Each row is a point. The last column is the point's height on a tilted bowl or saddle (a function of degree 2), plus a little noise. Along how many of its main directions does it bend up, bend down or stay straight?

Points (17 x 4):
[[ 26 -26   5  -2]
 [-52  -8  60 -60]
 [-20  -7 -24 -22]
 [  2  27  35  12]
 [-29  24  16  -5]
 [ 28 -15 -16  -2]
 [ 20 -21 -34 -22]
 [  8  38 -10   7]
 [ 25   8  -5  14]
 [ 27 -55  21 -36]
 [ 25  29 -43 -17]
 [-21 -11 -37 -38]
 [-11  38  -3   2]
 [-34   9 -17 -24]
 [ 16 -33  51 -21]
 [ 27 -22  36  -1]
 [ -9  -6  -1   1]]
Directions: 0 up, 3 down, 0 straight

Points:
[[ -8  21  -6  19  -9]
 [  3  36  30   4  36]
 [-14  39  17   0  60]
 [ -8 -33  19   8  14]
 [  3   3  13  -8   6]
 [  8  14  31 -19  31]
 [ -3 -12 -20  -3 -23]
 [-22  -6  -4  -8 -16]
 [  2  13   3   3  -2]
 [-13   2  23   0  25]
 [ 16  -7 -24 -13 -25]
 [-26  12  15 -13  44]
 [-11  15 -14   2  -1]
 [-34  -5  -1   3 -30]
 [ 22  44   0 -12 -10]
 [ 11  30 -13 -23  -9]
 [ 14 -33 -15 -12  -9]
 [-15  15  12  16  -4]
 [-12  -9 -29  -6 -32]
 [-11 -60 -21 -21 -35]
 [ -4  -7  -3  -3 -12]
 [-12  14  18  -8  33]
 [-26  -3   5  -3  -4]]
Directions: 2 up, 2 down, 0 straight

Points, 43 rows:
[[ 19   2 -21  -6   6 -11   2]
 [-27  25 -12   0  -4   3  11]
 [ 33   8   0   0   7   2   1]
 [-20   1   7  -4 -32  18   7]
 [  9  -5  -5   7 -47  -4  10]
 [-43 -60  -1  -1 -13  21  60]
 [ -9  25   2 -52  -1  23   1]
 [ 30  10  25  33 -23  15  25]
 [ 14 -11 -43  -1  33   9  11]
 [  1   0 -21  11  13 -11   6]
 [  8 -24   9  -8  -2  39  13]
 [  3  32 -53  14 -32  23   8]
 [ 19  -2   3 -13  22 -15   1]
 [-14 -27  -3 -25 -31   2   5]
 [  6  17   3   0  18 -18   6]
 [ 18  -4  19 -23  -9  26  -1]
 [-13  -4   4   5  -3  -1   7]
 [-15  10 -29  16   8  30  11]
 [  5 -33  -4  25 -20 -25  25]
 [  4   3  -5 -12  -2  13  -3]
 [ -1  -2 -23  20  55  -3  20]
 [ 12  29   1  38  -1   8  24]
 [ 19   2  -6  17 -19 -26  13]
 [ -9  20 -20 -16  16  20   8]
 [-21 -17   7  12   5 -25  19]
 [ -2 -20 -25  23 -11  32  10]
 [ -3  17  10  10  -7 -46  20]
 [  0 -24 -10  -6 -17   7   2]
 [  4   5  -7  24 -16 -25  19]
 [-15   6   9 -39 -17  19  -6]
 [-11  19  24  13  -2  -1  17]
 [  1  -2   5  31  35 -19  16]
 [ 12  11   1 -32 -19  -8  -7]
 [ -5  -3  14   0  -3  16   7]
 [  1   8 -18  -8  -7 -24   6]
 [  7   7  -4   2  -9  16  -1]
 [ -2  -5 -13   4  25  26  11]
 [-43 -15  -4   2 -15 -17  29]
 [ 48   1  52  -9 -21   1   8]
 [ 10   6   8  -6  20 -11   2]
 [  1  -2  -8  55  18  -1  27]
 [ 37 -12  -4  -5  -4  10  -2]
 [ -5  -9   9  17  19   1  13]]
Directions: 4 up, 0 down, 2 straight

Points:
[[-19 -24  27   8   9   8   0   1 -24]
 [-25 -25   4  31   1  -1   5  -5  -7]
 [-18 -25   2  -2  -9  22 -15 -18  26]
 [-14  11  -2  12 -32 -19 -28   0   4]
 [ 27  22 -14  23   5  39 -14  14  35]
 [  3 -14  -8   6   4   0 -23   9  -3]
 [-15   1   0 -17 -18  14  -8   2  13]
 [ 27  -4  -8   2  -9  16 -12  26  16]
 [ 14   4  22  20   4  -4  -2  -5 -16]
 [-13 -26   9   4   7  11  -6  25 -18]
 [  4  10 -20   1  10  -6 -13 -11   9]
 [ 13  20   9 -13  11  -4   5   8  -3]
 [ 18 -24  10  27  22 -18  -7   6 -27]
 [  2 -16  13   5   4  -1  -7 -12 -10]
 [  9  17 -30  30 -31  -8 -21  28  37]
 [ -1  -5  -3  13   0  19 -22 -17  10]
 [  3   2   4  24   1  -3 -17 -10 -10]
 [ -4 -18  -9   4  11 -18  16  28  -1]
 [ -8 -21  -7  -6  21   5  21  26  -6]
 [ -3  12   3  -7 -28 -10 -29 -18  17]
 [  3  -9   6  28  10  -7  11   1 -18]
 [ 10 -19  -1 -13 -30 -36  17  -2  24]
 [-11  -4  17   4 -23 -28  22   8  -6]
 [ 13 -14  24  10   4   5  18 -29   9]
 [-13  -2  22  -6  -7  21 -36 -16  26]
 [ 23 -11  16 -12   7   9  -3   2  -2]
 [  5  17 -21   8  -7  22  14   8  14]
 [-22  26  -3  21  11   1  -6 -19  -1]
 [ 14  20 -24 -29  -4   7  15 -24  50]
 [ -7  14 -13   2  17  17  -6  -5   2]
 [-18  -4  -1  -2  15   7  26 -18   0]
 [-11  12   3  11  31  -1  19  -3 -15]
 [  6  14  29 -13   9 -38  24  17  -3]
 [  5   4 -12  -9  -9  19  -9  18  15]
 [ -3   6  19  -7  -9  21 -16   2   6]
 [-18   9 -32  -9  -8  13  -5  12  27]
 [ 19 -16  -1   7 -31  -4  -5   6  11]
 [ 15  -6 -24   3 -16  -4  11  -9  30]
 [-21   0  15  -3 -13  19   7  21 -10]
 [ -8  24 -26 -30   0  -7  -8  17  35]
 [-25 -26  21  11  10   7   3   8 -27]
 [-17 -11  11 -19 -22  -7   9  -1   5]
 [ 11  19 -21 -11   5  59  -8   1  57]
 [ 16   0   4  -8  -1  16  -1 -31  28]
 [ -9   5   8 -16 -22 -23   1  12  -4]
 [ -3 -13  -6  27 -10  -3 -10  -4   0]
 [ 18  30  20  14  10  -1   3   0  -7]
 [  9  16  -2  28  -9  -4  -4  -6  -1]
 [  9 -18  14 -23  -1  20 -12  12   9]
 [ -1  -3  -6 -20 -11  -2  21 -12  20]
 [ -9 -16 -12  11  22  -8   8 -14   0]
 [ 11 -37   2   4  13 -19 -30   1 -10]
 [ 16  -5 -13 -10   3  -1  20  -4  16]
 [ 29  -8   4  14   4  18  -2  28   1]
 [ -7   6  -5 -20   4  14   5 -31  32]
 [-10   3 -25  -6  25   2  -5  15  16]
 [-14 -27   4   3  -6  -7 -13   4  -7]
 [ -9 -35   5  18   6  10  -2  14 -16]
 [ 22  15  -9 -20   7  17 -29  19  32]
 [  1   4   8   2   7 -16   3  27 -17]
 [ -8 -27  -4 -11   6 -15  20   6   5]
 [-13 -35  -3 -13 -20  13   2   4  21]
 [-10  -9 -12 -14  13 -10  12 -27  29]
 [ 22  -9 -14   8  20   6  -9   2   3]
 [-20 -16  -1 -34  -9 -15 -38 -12  45]
 [-24  -4  -2   9   9   7  32  -4  -7]
 [ 46  14  13  -4  -8 -34   0  10   1]
 [  2 -20 -18  39  -4 -19 -13 -10  11]
 [  5 -34   7  20   3  -5 -19 -33  10]
 [ 16 -29 -17  17 -10 -24   3 -17  31]
 [  9 -11   3  24 -13 -26  18   3   1]
 [  3 -28 -16 -35  -8  28  -4   3  60]
 [ 30  14  -5   0  -1 -12  60  10  22]
 [ -6 -35  24  -3 -16  -4 -11   5 -12]]
Directions: 5 up, 0 down, 3 straight

Points:
[[-17 -23 -10 -14  14  11  -8 -22  21]
 [ -1  11  -4 -10  15 -27 -11  -1 -10]
 [ -9  18 -17   7 -17  10   0  -9   1]
 [ 11   6 -39   0 -40 -24 -36  15 -13]
 [ -8  25 -28   8  12 -12   0  18  18]
 [ -2  35   8  28  10 -29  -3  17  -3]
 [ -6 -10 -33 -19 -41  -7  -7  27  17]
 [-23 -11   4 -32  25   0  20 -11  19]
 [ 13  10 -27 -46   8  19  12 -11  31]
 [ 44  10 -33 -13 -22 -11  -3  -7 -43]
 [ -1   6  20  11 -23 -20  10  -4 -38]
 [-14  -2   9 -13  26   1   7  -6   5]
 [ -1  20  24 -19  -2  25 -11 -43 -10]
 [-31  -6   8  -7 -16   7   1  12 -15]
 [ 14 -18   3 -11   3 -12  -4  31   7]
 [-20 -13 -27  -2   0 -22  20  14   7]
 [-24 -11   3 -19 -33 -22  -8  -3  12]
 [ -8  13  -2   6  16  -8   5 -36   3]
 [ -3   0  14  -6 -15 -20 -10 -11 -13]
 [  3   6  -8 -27  -3 -19   8  18  17]
 [ 60  -6  13   0 -17   4   5  -1  12]
 [ 31  12  -9 -16  -6 -14   3  18  -3]
 [  9 -25 -30  10   0   3  -8  13   3]
 [  5 -25 -32 -19  29  -7   5  -7  34]
 [-10   0  19  -3 -13  13 -24  -1  10]
 [ 22  -7  45 -31 -19  18  24  -6 -22]
 [ -2   6   1   0   0 -25  15  15  -8]
 [ 19   8 -28 -19  -1 -27  19  16   7]
 [ 28   3  36  14 -18  -1 -41   4  55]
 [ 12 -17   3  48 -42  29 -32  -5  43]
 [-23 -17   0   7 -13   0   4 -26 -12]
 [ -5  41  -2  11 -13  34 -17   0  53]
 [  8 -19   8  -7  -8  -3  -8 -19  -1]
 [-15 -19   2   0 -50   7  -1   5 -26]
 [ 11 -13 -17  -1 -22  -7  19   8 -17]
 [ 16 -24  21 -13  14  18  -5  34  10]
 [ 28 -14  -1  -9 -22 -18   6  -2 -17]
 [ -7   3  -6  -4  16   6  -2   2  11]
 [ 13 -28   9   3  10  -3  -9 -15   6]
 [-34  -3  -7  12  32  10 -12 -43  44]
 [ -5 -44   2 -21 -14  -8  12  25  15]
 [-22  -2  -4  -7 -11  -1   6   0  -5]
 [ 42  -9  -5  -7 -20   6  -6  -8  -3]
 [-10 -14  -8  -8   4  -1  -4 -26   9]
 [ -8  17 -23  14   9 -20  -6  14  -5]
 [-28  -9 -16  -1  12  26  11 -12  25]
 [ -2   2  12   7  15   1 -27 -15   5]
 [ 19 -12  13 -38 -27  38  36 -13 -42]
 [-12   3  25 -15  14   5 -19  15   4]
 [ -2  36 -23  15   8  22   0 -14  60]
 [  8  10   6  19  37   8  -4  -8  33]
 [  6  -9 -13  -9  18   9   3   9  16]
 [ -1  27 -12 -33   8  -7 -20  10  18]
 [-21  16  -1   0 -10   1 -18   3  13]
 [ 14  -4  22 -16   8 -22  17  11  14]
 [ -7  38  17  -5  11  -2   8  -2  20]
 [ 20   5   4  12 -30 -17   8   6 -40]
 [ 15  -6  15  10 -14  20   1  -2   0]
 [-11 -20 -20  -3 -19  27  22  12 -11]
 [  4  10  -6  -3   8  16   0 -35  17]
 [  1 -28  29   1 -23 -20 -10  -5   2]
 [-32  32   0   2  16   5 -33  22  40]
 [ 33   6  -5 -16  26  24  -5  19  35]
 [ -5   8  23  -7  -9  16 -45  -6  36]
 [ -3 -19 -18 -29  10  33  10   8  22]
 [-10 -20  -7 -13 -24  12   5 -13  -4]
 [ 15 -14  -6  -4   5  30   5 -38  34]
 [ -9  -6   4 -28 -46   1 -15 -16   7]
 [ -3   8  -6  29 -11   5 -24 -17  11]
 [ 44   5 -53  -5 -10  24 -14 -28  33]
 [-15  -8   8  34   2  28  -2  -3   0]
 [-13  24  18  30 -11  36  57  -8 -44]
 [  0  15  10 -23 -27  -3 -24  24  31]
 [-10  43  -5 -12   9  -1 -42   1  39]
 [ 13  -7   7  26  26  10 -33  26   8]
 [ 24  -6  -5 -18  10  11  15 -28  14]]
Directions: 4 up, 3 down, 1 straight

Points (67 x 9):
[[-15 -17  29   2  21  19  -7   7 -15]
 [ 14  32  -6 -12  -1 -10  -1   4  -3]
 [ -3  33  28 -28   0 -24  13  12  13]
 [  6  -1 -18  29  10 -18  -5   9 -19]
 [-26  -1  -2  -2  -6   1   4 -27 -16]
 [-32  -6 -14  14  11 -26  22  -3 -14]
 [ 10 -28   2  -1   2 -18   5   8  -8]
 [ 18 -25  23 -18   1  33  -5  28 -24]
 [ 23   5 -24   9 -10  25  -2  34  -7]
 [-13  -3  -2   6   1 -11  -2   8   2]
 [  7 -23   7   6  30   4 -10  27 -12]
 [  3   2 -31  20   5 -12   3   0  -6]
 [ -5  20  24   1  12 -10 -26   5 -17]
 [ 10 -15  -6  19  17   5 -28  13 -15]
 [ 37 -23  -9  -7 -27  10 -17 -26 -60]
 [-16  -7   9 -16  13 -26  11 -30 -21]
 [ -8   6   8   1  -5 -22   2  23  -2]
 [ -8   2   8   6 -25  14  18   2  -7]
 [-17  -1  11 -23  -5  14  26  25  14]
 [  6  19 -22  -2 -10  -4  -9   7   3]
 [-18 -13  19  13   0 -14  -8  -6 -17]
 [ 10  10  19   8 -33  16   0   5 -30]
 [ 18 -19  13  11  31  20 -26 -16 -37]
 [ -9   5   5 -11   9 -20 -10   3   1]
 [ -9 -14  -2  17  42 -26   2  -3 -12]
 [  8   7  10  33 -33  16  -1  33 -55]
 [ 13 -12   9  24  15 -12  15 -22 -41]
 [ -1   1  -7 -18  37  -1  18  22  -9]
 [ 30   2   0   0   8 -17 -26   2 -32]
 [ -6  13  -2 -16   9 -12 -10 -11  -5]
 [  7 -31  19  11  -2 -17  -2 -15 -34]
 [ -7   1   1 -22  13  -3  13  26   5]
 [  5 -16 -27 -13  12  -1 -23 -23  -7]
 [ -6 -16  17   0  -1 -14 -14  15  -7]
 [-18  16 -18  -9  -6  -1   1  36  11]
 [ 10   0  -6  11   8  -5   1  29 -14]
 [  4   3  -7 -15  21 -12 -32  -8 -12]
 [  4   6   1   3   7   0 -19   9  -9]
 [  2   5   1   9  14  -3  17   0 -11]
 [-16 -17  -6 -23  25  -5  -8  -5   7]
 [  4 -34 -18 -13   2   7  -9 -15   5]
 [  1 -24 -26   6   3  17 -20   6  20]
 [  6   8  15  34  14 -14   2   3 -45]
 [-11  17   7  23  20   6  -9 -14 -33]
 [-11  14 -13   7 -14  14 -11  -9 -10]
 [-14 -21   9   6   5  -9  10 -17 -10]
 [  4   3 -29 -28  -1  13  -3  26  12]
 [ 16   5  -6  10  -3 -12  16  21 -18]
 [  3 -17  -2  14  13   2  -2  23  -6]
 [  9  -2  -4  15  -6  19  26  12 -12]
 [-60  -9  23 -21 -28  23  -7  12   1]
 [-34   1  18 -15 -11 -28  -8  13  12]
 [-31  30 -10   5  13  -4   7  31 -14]
 [ 23  19 -18  21 -14  18 -14   2 -26]
 [-38  -3  10   1 -21 -13 -27 -15 -21]
 [ 41   3  -3   3  -5  15   8  10 -23]
 [ 11  -3  -2   8   8  -7 -36   2 -22]
 [  5  11  -1   2   9 -19   5 -10 -14]
 [ 11 -10   0  12   5   1 -13   4 -15]
 [ 15  -8   6  -1  16   2  14 -26 -20]
 [ -5  -3   6   5  -6 -15   0   3  -7]
 [ -6  -6 -14  12   5   5   7 -12  -4]
 [  7   6   5   2  13   1   6 -11 -11]
 [-17 -18  13 -38 -14  -3 -14  -2  -6]
 [ 20 -10  17  -2 -13 -12  22  -7 -24]
 [ -4  27  25   4 -10  40 -11  14 -37]
 [ 21 -17  12 -11   3  17 -17 -17 -34]]
Directions: 1 up, 4 down, 3 straight
